Each point is reached from the start by the listed moves, each made once or not at all, plus a little noise. Say if it took an odd or an even number of moves. Then give how often each move was made.
In the rows, zero is written as 128.

Moves:
(1): [179 145 124]
(2): [112 188 157]
Start: [130 127 121]
Points:
[160 205 146] => even (1, 1)
[183 146 113] => odd (1, 0)

Moves:
(1): [174 112 126 105 109 148 162 138]
(2): [135 171 123 141 123 144 130 138]
(3): [120 124 183 130 126 139 124 168]
(4): [144 118 125 173 123 120 126 133]
(5): [140 133 129 130 175 136 141 128]
(6): [110  98 122 140 134 190 112 126]
(7): [ 87 140 119 135 125 134 177 133]
(8): [128 130  95 128 127 127 132 158]
Start: [110 140 132 113 115 102 155 134]
Points:
[130 181 170 112 132 159 249 203] => odd (1, 1, 1, 0, 1, 0, 1, 0)
[120 144 175 193 157 194 148 184] => odd (0, 1, 1, 1, 1, 1, 0, 0)
[ 48 165 133 146 114 193 186 215] => odd (0, 1, 1, 0, 0, 1, 1, 1)
[182 157 175 151 134 149 196 199] => odd (1, 1, 1, 1, 1, 0, 0, 0)

Moves:
(1): [165 135 133 132 132 130 116 130 135 135 135 139 123 131]
(2): [113 179 136 113 118 121 134 137 153 137 135 137 124 128]
(3): [129 130 176 122 119 133 118 115 114 133 141 120 128 125]
(4): [121 128 139 179 124 116 128 119 153 133 123 133 122 137]
(5): [116 128 141 129 194 112 112 134 128 126 128 143 127 124]
(6): [124 131 134 131 135 173 140 126 149 129 130 131 117 133]
(7): [139 127 135 127 130 121 158 124 128 117 133 127 117 114]
(8): [129 127 140 139 127 126 123 166 135 126 124 126 137 121]
(9): [123 106 138 112 125 121 120 126 163 134 126 117 131 127]
(10): [124 128 128 129 123 125 140 130 125 164 106 136 126 136]
(11): [121 123 119 126 129 120 134 135 122 141 161 136 117 122]
(12): [123 121 130 125 121 115 119 138 129 112 111 185 100 155]
(13): [130 129 137 128 136 139 142 128 134 132 145 148 173 139]
(14): [139 132 140 124 126 122 142 157 129 112 135  98 116 185]
Start: [111 116 138 129 103  95 140 121 131 152 132 139 147 160]
Points:
[ 82 142 225 157 154  79 192 197 249 166 119 212 131 249] => odd (0, 1, 0, 1, 1, 1, 1, 1, 1, 1, 0, 1, 1, 1)
[125 174 205 126 169 107 144 214 199 137 152 223 142 248] => even (1, 1, 0, 0, 1, 1, 0, 1, 0, 0, 0, 1, 1, 1)
[ 78 142 240 101 148  66 114 171 192 156 146 219 171 181] => odd (0, 1, 1, 0, 1, 0, 0, 1, 1, 0, 0, 1, 1, 0)

Moves:
(1): [181 132 123 146 117 133 142 105 104 140 121 126 127 121 106 125 125 120
 114 144 108 139 110 143 134 144]
(2): [137 174 120 122 117 121 128 116 141 115 136 122 109 118 139 132 137 131
 131 124 116 123 145 103 122 120]
(3): [136 119 170 144 129 120 129 124 132 119 133 136 124 122 127 127 127 119
 131 133 129 137 132 133 137 128]
(4): [127 133 120 161 127 131 109 134 142 146 128 138 115 128 133 127 125 141
 118 122 131 139 129 124 123 122]
(5): [141 140 117 112 174 142 121 114 120 116 107 133 122 152 107 131 138 137
 139 128 121 137 132 109 128 126]
(6): [122 127 139 134 129 168 136 123 131 127 129 135 127 129 132 136 141 126
 129 124 124 119 128 119 137 141]
(7): [108 136 126 138 142 121 172 136 136 110 122 147 141 119 122 130 121 126
 121 135 131 129 121 113 125 125]
(8): [145 137 134 123 129 138 114 181 124 142 131 139 130 138 133 106 137 135
 127 130  97 114 114 135 137 125]
(9): [152 119 118 130 133 107 138 121 184 119 122 132 156 135 126 136 148 101
 133 121 131 119 114 135 124 113]
(10): [123 144 135 110 125 127 135 115 132 169 123 144 134 125 131 142 127 143
 130 122 133 128 129 139 128 115]
(11): [131 123 119 121 145 135 126 124 133 120 177 129 118 124 146 132 140 143
 117 126 126 144 109 140 116 132]
(12): [122 123 126 118 123 112 119 130 112 126 128 175 120 125 126 149 126 107
 124 117 122 135 104 115 144 117]
(13): [120 143 124 141 138 142 110 127 110 125 144 129 165 116 128 135 144 137
 130 130 125 140 116 122 137 125]
(14): [129 136 118 134 116 146 120 127 127 113 139 145 145 171 142 122  97 123
 126 122 124 123 130 135 117 116]
(15): [147 113 127 122 149 116 123 123 106 136 111 118 143 118 192 144 113 119
 110 133 123 130 128 116 123 143]
(16): [124 132 131 135 127 124 135 127 127 125 128 114 123 147 120 173 127 134
 144 122 129 112 128 138 130 133]
(17): [115 113 135 144 109 112 149 133 113 128 115 132 116 145 127 122 172 147
 131 145 120 127 130 116 113 111]
(18): [132 121 135 118 115 129 126 120 147 118 125 132 128 122 129 135 125 159
 123 131 124 137 134 143 140 135]
(19): [149 138 114 127 126 120 143 127 120 138 139 145 121 114 146 127 127 131
 182 137 128 133 129 134 144 124]
(20): [111 125 128 120 125 144 137 137 144 126 131 127 128 129 127 144 132 121
 132 183 131 132 135 124 126 134]
(21): [143 136 126 125 128 130 135 147 116 119 129 135 125 125 132 132 132 127
 125 136 159 111 129 134 129 129]
(22): [129 129 119 122 119 136 136 141 126 123 120 131 132 135 121 139 127 115
 126 124 125 165 138 130 117 122]
(23): [141 116 122 141 130 126 143 134 117 132 152 134 127 127 114 137 128 126
 123 119 123 124 174 117 126 125]
(24): [105 137 125 142 136 143 118 118 125 126 127 141 121 111 128 135 140 129
 116 115 123 115 151 173 110 114]
Start: [117 125 131 130 106 123 152 116 149 158 120 126 130 120  70  99 140 139
 123 131 179 119 109 108 111 147]
Points:
[210 126 141 144 115 155 185 125 141 191 139 156 183 130 137 180 235 193
 100 161 139 102  41 154 126 156] => even (1, 0, 0, 0, 0, 1, 0, 1, 1, 1, 1, 0, 1, 0, 1, 1, 1, 1, 0, 0, 1, 0, 0, 0)
[143 167  99 160 129 187 227  57 218  79 136 190 134 157  64 146 221 171
  98 192 119 123 115 126  66 124] => even (1, 1, 0, 0, 1, 1, 1, 0, 1, 0, 1, 0, 0, 1, 0, 0, 1, 1, 0, 1, 0, 0, 0, 1)
[182 172  97 150  74 122 213 157 175  96 148 249 134 145  84 131 200 141
  71 136 118 133  71 157  75  82] => odd (1, 1, 0, 0, 0, 0, 1, 1, 1, 0, 1, 1, 0, 1, 0, 0, 1, 1, 0, 0, 1, 1, 0, 1)
[240 176 100 107 109 110 225  72 138 169  64 205 124 139 109 231 210 146
 170 148 150 139  97  92 133 126] => even (1, 1, 0, 0, 1, 1, 0, 0, 1, 1, 0, 1, 0, 0, 1, 1, 1, 1, 1, 0, 1, 1, 0, 0)
[ 82 155  96 175 148 144 202 109 165  90  93 180 199 198  38 169 200 138
 139 120 156 131 118 128  58  83] => odd (0, 0, 0, 0, 1, 0, 1, 0, 1, 0, 0, 0, 1, 1, 0, 1, 1, 0, 0, 0, 0, 1, 0, 1)

Moves:
(1): [129 127 128 133 142 122 129 124 113 126 118 114 126 136 135 115 134 113
 124 130 138 130 128 113]
(2): [141 148 114 124 141 108 152 132 136 140 170 138 148 134 131 142 140 122
 136 139 145 132 119 131]
(3): [128 123 136 121 120 124 134 136 136 135 132 129 124 119 146 138 138 116
 118 121 124 127 142 114]
(4): [100 117 132 127 147 142 122 145 123 150 133 128 126 141 117 117 104 115
 132 119 107 128 133 139]
(5): [124 128 147 114 122 121 141 116 145 124 145 126 137 136 114 102 125 109
 112 118 137 153 131 101]
(6): [152 142 135 124 128 138 121 139 131 127 118 124 141 119 118 138 118 125
 131 108 130 147 153 123]
(7): [142 139 153 158 131 145 119 135 121 149 125 123 126 127 125 123 135 118
 127 136 138 142 112 127]
(8): [131 119 138 125 151  87 114 127 141 136 108 140 125 126 113 140 127 126
 134 141 134 123 127 121]
(9): [117 132 128 152 114 130 140 131 143 137 132 125 154 159 134 133 115 128
 113 116 119 127 115 142]
(10): [117 137 127 151 125 107 148 128 114 125 119 125 128 125 111 134  97 113
  95 132 108 122 120 122]
(11): [126 118 128 143 138 123 128 104 131 136 143 121 116 134 120 122 109 133
 120 144 117 107 114 127]
(12): [127 137 133 114 123 112 129 120 117 129 117 130 124 126 135 129 102 124
 141 128 130 133 130 120]
(13): [137 140 115 140 120 124 142 149 116 125 113 141 143 140 110 153 128 135
 125 133 118 125 138 103]
(14): [139 141 106 129 131 121 126 120 137 125 124 143 127 136 134 128 121 122
 109 140 126 120 125 121]
(15): [119 138 150 121 133 135 149 129 126 107 138 137 129 139 128 138 121 121
 138 124 132 111 136 124]
(16): [ 98 128 121 140 125 144 120 117 128 102 133 115 115 131 125 139 132 125
 140 113 121 142 137 135]
(17): [116 133 124 147 130 140 114 107 158 126 133 160 157 106 131 121 131 134
 130 134 133 135 135 100]
(18): [120 147 142 129 140 133 118 122 122 130 118 129 135 124 121 141 132 137
 117 115 124 127 106 115]
(19): [110 149 123 137 141 117 112 124 128 136 152 125 112 126 124 121 137 122
 133 123 161 123 121 120]
(20): [137 144 126 146 139 127 145 131 126 121  99 129 116 120 125 118 133 103
 148 131 111 119 140 111]
(21): [141 156 134 149 121 120  95  98 126 100 123 131 140 132 127 120 141 146
 125 124 108 142 138 134]
(22): [105 129 134 139 151 147 130 160 139 133 138  97 131 117 152 131 118 142
 128 156 134 131 138 107]
(23): [125 134 131 133 118 137 136 125 131 141 128 137 133 135 135 131 138 132
 119 132 135 127 142 135]
(24): [126 126 134 116 108 126 120 122 103 143 118 117 143 115 132 150 138 125
 138 141 120 123 117 133]
Start: [120 115 135 133 122 133 113 113 127 126 146 104 137 111 142 123 115 142
 142 121 153 119 113 140]
Points:
[ 29 169 180 241 120 156 135  45 188  77 197  97 197 144 138 113  64 146
  85 134 117 137 139  85] => even (0, 0, 0, 0, 1, 0, 0, 0, 1, 1, 1, 0, 0, 0, 1, 1, 1, 0, 0, 0, 1, 1, 1, 0)
[ 87 199 128 171 163  87 193 101 146 147 203 139 160 192 105 119  43  73
 139 125 149  88 106  69] => odd (0, 1, 0, 1, 1, 0, 0, 0, 1, 0, 1, 1, 1, 1, 1, 0, 0, 0, 1, 1, 0, 0, 0, 0)
[137 164 155 173 184 104 128 170 148 217 158 118 165 126 142 179  55 118
 127 180 154 126 150  71] => even (0, 1, 1, 1, 0, 1, 1, 1, 0, 0, 1, 1, 1, 1, 0, 0, 0, 0, 0, 0, 0, 1, 1, 0)
[ 58 177 174 185 159 103  92  93 103  87  98 113 173 186 109 166  72 134
 153  84 104 127 121 105] => even (1, 0, 0, 1, 0, 0, 0, 1, 1, 0, 0, 1, 1, 0, 1, 1, 0, 1, 0, 0, 1, 0, 0, 0)
[ 80 236 194 184 154  97 132  74 133 141 148 158 186 102 100 177 145  83
 186 139 200 140 114  23] => even (0, 1, 0, 0, 1, 0, 1, 1, 0, 0, 0, 1, 1, 0, 1, 1, 1, 1, 1, 1, 0, 0, 1, 1)
[ 90 186 151 200 163 109 112  87 179 149 166  87 197 155 126 142  84 104
 136 149 104 148 148 108] => even (0, 1, 0, 1, 1, 1, 0, 1, 1, 0, 1, 0, 0, 1, 0, 1, 0, 0, 0, 1, 1, 1, 1, 1)
[113 154 185 161 167 108 136 136 122 154 166 124 145 135 102 194  62  93
 177 119 139 128 146  95] => odd (0, 1, 1, 1, 0, 1, 1, 1, 0, 0, 1, 1, 1, 0, 1, 1, 0, 0, 0, 0, 0, 0, 0, 0)
[ 67 212 164 200 124  84  87  59 124 152 116 151 177  99  87 169  94 100
  95 144 174 151  91  28] => odd (0, 0, 0, 0, 1, 0, 1, 1, 0, 1, 0, 1, 1, 1, 0, 1, 1, 1, 1, 0, 0, 0, 1, 1)
[ 14 133 173 199 197 108 126  90 110 122 106  82 137  91 130 140  26  82
 175 178 103  87 132  54] => even (1, 0, 0, 1, 0, 0, 0, 1, 0, 1, 1, 1, 0, 0, 1, 1, 1, 0, 0, 1, 0, 1, 0, 1)
[  7 147 180 222 173 165 168 135 136 118 149  59 130 140 141 155  35  97
 109 112  70  79 114  94] => even (0, 0, 1, 1, 0, 0, 0, 0, 1, 1, 1, 0, 0, 0, 1, 1, 0, 1, 0, 1, 0, 1, 0, 0)
[129 167 109 145 137  76 152  98 158 150 225 131 148 137 125 134 117 106
  99 143 185 109 108  58] => odd (0, 1, 1, 0, 1, 0, 0, 0, 0, 0, 1, 0, 1, 1, 0, 0, 0, 0, 1, 0, 0, 0, 0, 0)
[ 77 214 144 171 171  60  99  40 137 123 172 146 171  87 101 204  58 109
 140 138 170 100  91  66] => odd (0, 1, 0, 0, 0, 1, 0, 1, 0, 1, 1, 1, 0, 1, 1, 1, 1, 1, 1, 0, 0, 0, 0, 1)

Moves:
(1): [149 142 111 133 127 106 129 115 120 130 111 144 136 123 116 141 127 125
 131 128 129 115 103 104 124 156]
(2): [133 123 127 121 137 140 141 145 135 123 112 137 140 135 131 130 117 116
 130 124 134 133 124 128 118 135]
(3): [118 129 142 122 127 131 116 121 123 121 122 111 123 132 142 133 131 135
 113 124 121 114 130 123 134 120]
(4): [134 125 119 137 125 145 178 131 144 137 151 138 111 142 134 134 137 120
 119 134 125 119 133 150 132 133]
(5): [113 132 127 117 100 135 136 132 124 110 129 148 153 122 136 125 113 132
 113 122 153 123 126 118 137 133]
(6): [145 121 145 125 134 131 116 136 137 132 104 137 113 115 128 121 116 123
 119 126 130 134 141 127 141 127]
(7): [128 126 134 133 136 126 120 139 149 130 136 140 128 125 123 120 124 132
 133 136 118 114 123 117 124 145]
(8): [125 137 132 134 151 129 130 138 136 123 126 136 116 116 133 128 135 138
 127 112 125 124 129 121 131 125]
(9): [127 131 133 126 123 106 117 136 122 100 112 132 120 133 119 130 136 121
 119 154 131 136 140 123 135 110]
(10): [124 122 137 136 112 134 128 135 120 138 136 139 142 133 131 127 130 109
 108 113 105 133 128 123 116 132]
(11): [125  97 137 153 149 139 136 129 116 123 114 128 139 152 168 112 123 136
 100 124 127 112 120 136 173 157]
(12): [116 123 117 124 117 129 135 130 137 119 120 120 142 118 137 140 128 114
 147 134 120 132 119 139 132 155]
(13): [132 116 127 115 131 144 120 132 135 128 136 128 116 130 122 128 135 124
 138 123 131 144 135 131 129 146]
(14): [130 123 134 131 139 125 142 112 130 112 129 136 119 144 129 122 123 139
 124 133 123 156 117 124 129 126]
(15): [145 155 105 114 110 117 128 137 131 131 125 133 128 126 138  91 116 128
 148 155 141 148 132 127 102 127]
(16): [148 124 122 134 131 161 145 117 137 132 148 136 139 113 116 134 143 111
 144 144 115 130 123 126 140 131]
(17): [129 129 136 129 121 134 129 126 136 112 133 119 122 119 129 123 128 122
 145 119 135 120 127 133 107 121]
(18): [122 130 144 132 153 144 131 126 137 150 164 143 125 122 154 138 130 114
 147 133 111 134 147 132 133 132]
(19): [145 147 115 106 128 113  87 115 130 121 131 133 147 128 125 126 118 124
 119 120 127 147 127 146  95 147]
(20): [132 123 112 128 124 135 122 127 108 119 134 142 123 132 139 110 130 128
 136 120 121 121 131 143 132 101]
(21): [106 153 147 154 113 123 110 108 126 138 125 122 112 134 122 134 134 139
 110 115 129 117 100 115 146 125]
(22): [116 129 121 118 129 140 157 128 118 116 150 126 130 117 133 122 122 104
 130 122 126 117 105 137 144 131]
(23): [135 126 122 137 127 124 100 125 129 127 143 125 124 127 127 127 108 131
 105 118 144 129 117 121 124 116]
(24): [136 129 119 131 128 134 132 105 146 121 131 128 142 137 138  97 114 112
 118 126 131 123 127 115 145 132]
Start: [151 118 117 111 139 136 137 149 133 132 102 128 102  94 131 106 122  94
 119 121 129 102 126 111 108 124]
Points:
[156 133  70 131 144 182 231 147 171  90 162 210 135  82 245  24  80  34
 148 122 125  40  86 122 162 207] => odd (1, 0, 0, 1, 1, 0, 1, 1, 0, 0, 1, 1, 0, 0, 1, 0, 1, 1, 0, 1, 0, 1, 0, 1)
[177 189 103 111 166 167  80 122 170  91 173 180 104  78 179  34  85  37
 104 136 107  93  90  93 122 108] => even (0, 1, 1, 0, 0, 0, 1, 1, 1, 0, 0, 0, 0, 0, 1, 1, 0, 1, 1, 1, 1, 1, 1, 1)
[197 148  88 115 128 179 156  94 204 126 137 173 112  69 116  96 112  14
 118 122 102  86  56 106 152 243] => odd (1, 0, 0, 1, 0, 1, 1, 0, 0, 0, 0, 1, 1, 0, 0, 1, 0, 0, 1, 0, 1, 1, 0, 1)
[150 129 100  98 115 160 216 171 162  69 142 152  66  92 155  73 130  33
 145 140 112 152 112 138  83 150] => even (0, 0, 0, 1, 0, 0, 0, 1, 1, 1, 0, 1, 1, 1, 1, 0, 1, 0, 0, 0, 0, 1, 0, 0)
[180 156  72  61 149 180 129 157 153  71 171 171 103  38 170  71 137  18
 212 150 105 146 133 160  79 144] => odd (0, 0, 0, 0, 0, 0, 0, 1, 1, 0, 0, 1, 1, 0, 1, 1, 1, 1, 1, 1, 0, 1, 0, 0)
[180 114 103 160 196 151 164 142 172  99 159 200  68 143 225   7  88  87
  88 158 122 109 137 113 161 115] => odd (0, 0, 0, 1, 0, 0, 1, 1, 1, 0, 1, 0, 0, 1, 1, 0, 0, 1, 0, 1, 0, 0, 1, 1)
[195 103  96 133 152 166 164 113 160  96 119 155 132 131 165  71 124  47
  73 153 116 102 129 139 159 166] => even (0, 0, 0, 1, 0, 0, 0, 0, 1, 0, 1, 0, 0, 0, 0, 1, 0, 0, 1, 0, 0, 0, 0, 1)
[117 120 163 122 162 159  70 132 154  44 106 155 111 114 213 113  89  90
  66  87 150 130  92 109 140 180] => even (0, 1, 1, 0, 1, 0, 0, 1, 1, 0, 1, 1, 1, 1, 0, 0, 1, 1, 1, 0, 1, 0, 1, 0)
[184 129 119 174 208 175 154 114 191 131 147 203 118 110 184 129 102  68
  89 113  91  98  47 104 146 243] => odd (1, 1, 0, 1, 0, 0, 1, 1, 0, 0, 1, 1, 0, 1, 0, 1, 0, 1, 1, 0, 1, 0, 1, 0)

Moves:
(1): [130 120 110 131 137 136 143 140 112 120 133 132 124 147 114 134 118 112
 127 125 132 145 131 144]
(2): [134 132 143 137 112 122 144 101 147 117 132 111 126 129 133 154 136 115
 123 156 128 133 122 135]
(3): [143 114 108 130 135 110 131 125 149 143 148 129 143 140 115 141 137 140
 130 147 118 110 103 118]
(4): [121 138 112 131 135 128 116 160 145 166 132 145 145 121 105 134 103 136
 136 143 117 153 153 113]
(5): [131 138 158 130 128 106 145 119 132 114 132 128 113 132 112 133 122 150
 128 122 140 124 133 121]
(6): [102 142 133 120 136 129 122 136 118 121 137  94 154 111 134 151 134 136
 141 134 143 144 132 142]
(7): [164 139 132 120 126 120 125 129 140 115 130 111 120 115 117 118 107 141
 127 140 127 152  97 135]
(8): [123 129 135 133 121 114 140 131 135 118 106 136 141 130 127 139 128 132
 144 129 107 123 126 126]
(9): [127 127 118 134 131 106 131 126 133 135 149 129 122 134 135 129 121 122
 141 132 147 125 124 150]
(10): [112 120 132 123 104 134 134 134 125 128 141 175 129 126 155 127 140 150
 152 140 139 129 116 102]
(11): [115 118 143 109 127 107  99 117 137 111 138 115 126 145 142 136 113 145
 142 129 135 142 147 117]
(12): [129 128 125 127 145 129 135 124 108 126 138 128 122 133 131 128 103 129
 109 125 124 124 131 122]
(13): [131 113 106 114 123 107 128 151  91 138 135 138 115 114 138 125 131 123
 155 140 146 120 147 107]
(14): [123 132 118 146 157 113 117 118 119 136 111 124 121 154 153 129 133 136
 114 141 111 132 128 126]
(15): [123 113 134 129 128 130 111 130 114 118 125 154 137 127 142 110 128 114
 106 153 100 152 133 147]
(16): [131  98 127 179 151 125 130 116 154 125 115 135 139 117 139 112 122 145
 141 118 134 135 112 120]
(17): [122 120 118 136 112 127 114 107 116 131 113 116 114 124 109 149 123 131
 145 137 122 134 125 122]
(18): [136 145 143 138 133 135 119  89 140 121 152 125 105 129  98 120 117 108
 162 138 139 141 130 117]
(19): [128 114 148 134 111 114 135 120 122 127 122 111 139 136 128 124 129 115
 139 129 128 135 139 137]
(20): [133 121 131 147 123 108 132 123 124 119 143 131 136 120 127 143 125 132
 117 122 108 139 131 119]
(21): [133 151 132 137 107 124 142 123 129 141 124 117 120 137 130 101 133 136
 131 154 108 103 154 125]
(22): [133 120 126 121 128 144 129 124 130 139 131 125 118 119 142 133 135 143
 124 138 126 122 124 137]
(23): [131 112 156 152 128 163 135 142 113 122 131 124 158 137 129 156 120 140
 144 135 152 103 154 129]
(24): [108 131 138 142 128 146 122 130 121 139 130 117  89 125 129 134 142 120
 121 132 116 124 147 124]
Start: [136 146 147 117 126 139 127 104 149 143 104 116 127 117 124 129 129 128
 132 131 127 135 112 135]
Points:
[154 182 167 180 118  62 111  52 139 155 157 162  76 134 101 114  48 178
 164 242  74 209 127  99] => even (0, 0, 0, 1, 1, 0, 1, 0, 1, 1, 0, 1, 0, 1, 1, 0, 1, 1, 0, 1, 1, 0, 0, 0)
[175 134 181 228 122  28 145  35 166 134  91  66 101 134 123 117  92 183
 164 173 100 165 104 136] => odd (0, 0, 0, 0, 1, 0, 1, 0, 1, 0, 0, 0, 0, 1, 0, 1, 1, 0, 1, 1, 1, 0, 0, 0)
[103 115 188 110  92  42 107  79  93 109 127  52 131 103 119 195 109 164
 203 146 152 178 170 106] => odd (0, 0, 0, 0, 1, 1, 0, 0, 0, 0, 1, 0, 1, 0, 0, 0, 1, 0, 1, 1, 0, 0, 0, 0)
[121 170 134 161  87 127 152  96 133 179 175  83  84  94 120 199  88 166
 164 245 103 197 135 140] => odd (1, 1, 0, 1, 0, 1, 1, 0, 1, 1, 0, 1, 0, 0, 0, 0, 1, 0, 0, 1, 1, 1, 0, 1)
[180 117 222 189 124 121 171  82 181 131 125  61 142 151 111 159  35 196
 168 210 143 168 174 134] => even (1, 1, 0, 1, 1, 0, 1, 0, 0, 0, 1, 1, 0, 0, 0, 1, 0, 0, 1, 0, 1, 1, 1, 0)
[ 89  99 205 185 148  23 125 108 108 147 164  81 168 158 157 246  86 166
 177 249 101 169 213 121] => even (0, 1, 1, 1, 1, 1, 0, 1, 1, 0, 1, 1, 1, 1, 1, 0, 0, 0, 1, 1, 0, 0, 1, 1)
[178 111 228 213 112 124 145  69 131 142 145  94  67 105 129  88 100 148
 216 225 156 135 169 148] => even (0, 0, 0, 0, 1, 0, 1, 0, 1, 0, 0, 0, 1, 0, 1, 1, 0, 1, 1, 0, 1, 1, 1, 1)
[164 176 178 165 164  26 137  44 186 106 163  93  93 170  81 191  20 148
 165 197 105 234 129 126] => even (1, 1, 0, 1, 1, 0, 1, 1, 1, 0, 1, 1, 0, 1, 0, 0, 0, 1, 0, 1, 0, 0, 0, 0)
